Each row of a before or after table is a point. The points were changed in one or more steps. Then noise was added and the rows were shuffled. The steps act on columns, c1 being the first. What was done? A step turns or swaps two columns, mirrors them in a line or flattens them onto one, adds a multiple of one to another, or multiplies or shifts one. Angles are multiples of 10 degrees, from the lower column toward the higher: turns from -170 to 170, lines from 10 to 170 but not 90. Use the fewest steps. Two steps may share a column if one is a turn and the other turns, adds or multiplies; they go together, in the order done. Otherwise the lowest column goes first.

Before, 14 rows:
[[-0.09  0.90]
 [ 0.58  0.72]
 [-0.07  0.51]
 [-0.69  0.91]
 [-0.10  0.38]
 [ 0.18 -0.08]
 [-0.09  0.12]
 [ 0.03  0.28]
 [-0.02 -0.65]
 [-0.13 -0.33]
 [-0.51 -0.32]
 [ 0.48  0.10]
 [ 0.25 -0.04]
 [ 0.45  0.11]]
After, 14 rows:
[[-0.70  0.66]
 [ 0.45  0.10]
 [ 0.48  0.07]
 [-0.50 -0.23]
 [-0.12 -0.21]
 [-0.07  0.62]
 [ 0.21 -0.09]
 [-0.04 -0.44]
 [ 0.25 -0.03]
 [ 0.04  0.17]
 [-0.10  0.22]
 [-0.05  0.34]
 [-0.09  0.09]
 [ 0.57  0.49]]
Steps: multiply c2 by 0.7

Before, 13 rows:
[[ 0.57 -0.10 -0.18 -0.12]
 [-0.06  0.65 -0.28  0.58]
 [-0.45  0.37  0.39 -0.32]
 [-0.25  0.52  0.48  0.41]
 [ 0.20  0.19 -0.67  0.19]
 [-0.70  0.40  0.36 -0.11]
 [ 0.30 -0.51 -0.39  0.25]
 [-0.45  0.53  0.40  0.04]
 [ 0.06 -0.37 -0.15 -0.01]
 [ 0.19 -0.07 -0.41 -0.18]
 [ 0.36 -0.06 -0.15  0.00]
 [-0.29  0.49  0.25 -0.24]
 [ 0.14 -0.12 -0.21 -0.35]]
After:
[[ 0.55 -0.11 -0.20  0.48]
 [-0.67  0.39  0.48 -0.85]
 [ 0.10 -0.37 -0.19  0.10]
 [ 0.34 -0.51 -0.49  0.59]
 [ 0.13 -0.16 -0.27 -0.21]
 [-0.29  0.53  0.63  0.19]
 [-0.03  0.67 -0.37  0.47]
 [ 0.35 -0.04 -0.23  0.41]
 [-0.43  0.38  0.49 -0.76]
 [ 0.16 -0.08 -0.57  0.06]
 [ 0.19  0.20 -0.84  0.39]
 [-0.27  0.50  0.31 -0.55]
 [-0.42  0.53  0.53 -0.40]]
Steps: add 1 times c1 to c4; multiply c3 by 1.3
